Rows are points. Before rounding, the points of a table are all equally far from one centre. They may lie mostly on one side of it. Where is the centre, to within rounding?

Points (9 x 3):
[[-65  36   7]
 [-53  20 -16]
 [-72  11  13]
 [-60  34  -4]
 [-47  27 -17]
 [-67  -2   7]
 [-39  30 -19]
 [-37  43 -11]
 [-31   4 -20]]
Centre: [-31  15  20]

Points (12 x 8):
[[-51   8   0  68  -4 -22  -9   9]
 [-37 -38   2  60 -46 -37  -6   4]
 [-39  -6  -4  94  -4 -10 -22 -10]
 [-62  -8 -14  72 -23 -21  -6   1]
 [-46   3  16  66   9 -23  -5  13]
 [-58 -26  33  51  -1 -19 -13  41]
 [-25   6  -7  84  -6   1  13  15]
 [-45  -5  15  54 -22 -33  -6  -7]
 [-59  -7 -66  66 -16   8 -23   5]
 [-54 -11  31  73 -12  -7 -16   7]
 [-87 -29 -41  62  22  -3   1  18]
 [-56 -12  -6  81 -36  -4  -8   0]]
Centre: [-25 -46 -16  29   6  17 -17   2]

Points:
[[-32 -14  42  -5  -4  12  66  29 -61 -22  28]
 [-16  -6  38  -5 -12  10  78 -12 -25 -43  41]
 [-37  -7   1  -9  -9  -7  90  -3 -46 -66  13]
 [-11   1  25 -20 -52 -34  48  61 -30 -18  32]
 [-32 -25  23 -14 -41  -3  58  64 -13 -41  32]
 [  4   9  17 -27 -19 -22  92  16 -16 -49  47]
 [-53  32  -2  -2   8 -24  61  41 -54   1  41]
 [-23  22  31 -24  -5 -34  85  36  -2 -10  24]
 [  1  25  29 -36 -14  -6  45  32 -54  12  10]
 [-39  17  26 -16  -5  -4  65  39 -39  12  19]
 [ -4  24 -23 -21  -8  26  58  58   6 -56  31]
 [  0  32  -2  19   3  -6  89   4 -44 -17  24]
 [-75 -17  13 -25 -13 -18  58  42 -10 -31  49]
 [  2   1  30  -5   0  30  75  19 -19 -37  51]
 [-19  12  42   7  -6  -4  56  40 -50 -53  67]
 [-13  30   4 -58  18 -15  79  11 -41 -35  35]
 [-61  27  -8  21 -21 -29  56  41 -34 -30  48]]
Centre: [ -6 -14  -6  -2  22 -31  12  18 -17 -38  17]

Points (22 x 18):
[[ 35   0   4 -11 -59 -58  21 -21 -76  29   1  11   3 -65  55   5 -32   0]
 [ -3 -24 -56   9 -43 -27  47 -26 -41   1  24   1 -41 -34  37   9 -36 -14]
 [  5 -18 -30  12 -14 -42  27 -65 -61 -37   6   3 -36  -9  39  47 -26  31]
 [ -9  -9 -29  -1 -20 -50  13 -47 -59 -13   4  13  16 -31  39  27 -36 -67]
 [-14   9   0  19 -50 -30  69 -33 -97  63 -11 -10 -36   2  -5  14  -6  40]
 [ -2   2 -36 -12 -45 -44  16 -35 -53  -8  29   8 -53 -63  57  40  20   9]
 [  2  -9 -10 -30 -22 -36  50 -61 -65  -5  26   7 -28 -70  44  35 -24  -2]
 [ 11   1   3 -47 -49 -71   0 -49 -80  10  26  -1 -58 -16  19  44 -18 -28]
 [ 26 -16   4 -30 -11 -36  62 -43 -51   7   8   8 -18 -61  19  45 -51 -10]
 [ -9  -2  13 -34 -26 -17  59 -56 -92 -24  23   0   4 -41  33  56 -33  18]
 [-19 -54  -2  19   0 -60  31 -19 -54  15  -8  -2  14 -82  15  32 -12  27]
 [-16 -53 -33 -42 -33 -37  22  -9 -44  -8  10  15   8   2   8  53 -58 -29]
 [ 11  20 -23  -5 -20 -41  22 -55 -96  -5  12  27 -30 -29 -33  13 -33  -2]
 [ 24   6 -32  -4 -51 -34  19 -28 -85  11  31  41 -65  -4  45  26  13 -18]
 [ -8 -10 -27  11 -34 -52  29 -39 -59 -29   2  14 -38 -52  51  17 -32   0]
 [-18 -15  11 -19 -31 -36  13 -22 -83  13   9  15 -27 -78  11  49 -40 -11]
 [-19 -34 -19 -38   2 -36  53 -40 -74  15  39   2 -19 -57   4  32 -41  13]
 [ 16 -26 -27  14  28 -59  29  12 -83 -52 -24 -23 -35 -49  28  48   1  32]
 [ -6 -22 -36 -12 -16 -65  16 -60 -48  19  -3   7 -19 -34  32  16 -54  10]
 [  6 -16 -18 -48  -4 -17   8 -85 -60  -8  -7   9 -16 -21  34  21 -66   5]
 [ -1 -44 -35   6 -38 -34  29 -48 -64 -12 -34  14 -26 -38  65  44 -11 -20]
 [ 19   2  12 -17 -53 -48  27 -11 -85 -20  -3  25 -81 -37  55  22   4 -27]]
Centre: [  1  -7  12 -31  -2  -9  11  -1 -51   4 -13 -23  -3   3  16  -3  30   0]

Points:
[[ 35 -19 -30  46  -5  37  -5  16  92 -14 -55  -6 -25 -15  11  59 -43 -35
   30  49  -6 -14 -50 -40]
 [-11 -57  -8  47   6   4 -16  36  63 -29 -24   4 -25  23 -40  10 -33 -34
   50 -26 -44  16 -14 -44]
 [-57 -37 -36   7  12 -16 -37  34  48 -69 -25 -17 -50   6 -15  65 -22 -24
   -4  18   7  13 -22 -28]
 [-25 -26 -10  19 -26   9   2   4  70 -18 -24  24 -67   9 -17  66 -70   1
   29  30  40 -28   4 -19]
 [-12 -77 -21   1  -4  25 -18  29  72 -36 -14  -8 -44  -3 -49  61 -41 -23
   49  17  -9 -32   5 -41]
 [ -9 -27  -6  45  16  14   3  19  69 -44   5 -22 -56   0  -9  44 -72 -59
  -22  35 -44 -19 -24 -43]
 [ -6  -8 -15  28  40  -7  -1  24  70 -46 -24  -9 -64  16 -12  -8 -65 -17
    8 -15 -41 -16  -3 -37]
 [  1 -56  -4  42  38  41  17  46  59 -30  10 -60  -9  21 -40  40 -37  -8
   -4  36   4 -46 -12   3]
 [  1 -53 -28  26  40  21 -31   9  60   1 -16 -12 -35 -34 -32  95 -47 -24
  -16  10   6   7  20 -10]
 [ 18 -59  -1  47 -21  26 -23  29  49 -36 -26 -25 -33  46 -45  81 -41 -49
   12  13 -12 -13 -37 -15]
 [ 16 -23  20  31   2  19 -29  57  59 -11 -45 -33 -26 -20 -34   1 -55   5
   -7   0 -41   0  33 -25]
 [ -2 -45 -16  52  11   7   8   5  76 -61 -13 -17 -33  22 -48  43 -39 -20
   42  21 -48   0 -17  10]
 [  0 -45  -5  41 -33  -4  -1 -25  69 -40 -12 -17 -12   8 -12  78 -75  -7
   -1  29 -34  -7  -1 -16]
 [-22 -14 -16  18 -25   4 -23 -15  60 -43  20  -9 -66 -25 -58  49 -70 -13
   65   0 -30 -14   5 -11]
 [-18 -12  16  67  12  32 -32   1  43 -59  -2 -37 -57  19 -17  75 -89 -41
    6   9  14 -13 -46 -30]
 [-19 -45 -18  71   7  23 -42  20  47 -11 -17 -46 -43  21  11  49 -86 -23
    0  -3 -20 -22   5 -55]
 [ -6 -22 -13  49  13  37 -31 -10  79 -30 -51 -63 -38 -26 -25  19 -19 -23
   12  10 -22 -25 -28  -9]
 [-14 -56 -16  31  39  33 -26   8  53 -40 -31 -17 -40   8 -51  80 -62  -8
  -14  33   5   3 -57 -31]
 [ 12 -81 -10  26 -17  39 -25  41  83 -60  -1  -5 -20  -5 -26  62 -36 -22
   26  24 -54  -9 -20 -31]
 [  1 -28 -27  27 -32  41 -32   6  54 -28   1   1 -27  16 -31  74 -70 -56
  -16 -46  -9   2 -16  -8]
 [-18 -32  -5  43  12  45 -43   3  99 -23  -5  -3 -39  42 -22  33 -30  -6
   15 -12 -24  27 -18 -40]
 [ -4 -48 -51  60  22  24 -21  29  52 -25  24 -20  -9  11 -67  47 -76   2
   11   0   8   1  12 -47]
 [ 24   7  -9  48  27  62 -24 -14  75 -24  -2 -18 -39 -36 -37  15 -28 -20
   22 -20 -50 -48 -64 -29]
 [ 22 -34  36  19 -27  -6 -21  18  54  10  -5 -30 -53  -5 -58  83 -57 -21
   10   4  19  -5 -25 -22]
 [  4 -61  14   0  -5  46 -10  19  58 -44 -11 -10 -13   2 -70  63 -42  -4
    9  23 -33 -32  13 -45]
 [-15 -18  -4  74 -13  -5 -33  28  35 -38  -3 -42 -39 -25 -24  79 -89 -32
   -2  34  22 -17 -29 -55]
 [ 20 -50   7  47  -8  14 -19  24  68 -43  10  -1 -15  13 -70  61 -53 -54
    2  -3 -42   5 -21   3]
 [-13 -50 -18  17 -19  -3 -57   5  51  25  -3 -38 -24  -4 -51  65 -79 -33
   -3  21  -7 -11   4 -28]
 [-11   1  41  64   4  24 -13  44  84 -54   3  17 -61  -9 -16  62 -36 -23
    8  14 -25 -55 -18 -44]
 [ 19   4  19  54 -23  14 -57  -6  70 -44 -22 -18  -4  21 -53  68 -43 -41
   12 -14   7  -5 -57 -14]
 [-33 -26  16  19  -8  -6 -20  14  48 -45  34 -10 -57  -9 -40  98 -69 -10
   19 -21  -5 -17 -10 -48]]
Centre: [  6  -6  -7  23   9  21 -34  24  10 -19  11   7 -11  -9   0  32 -35  -5
  24  18  -6 -18 -28  -9]
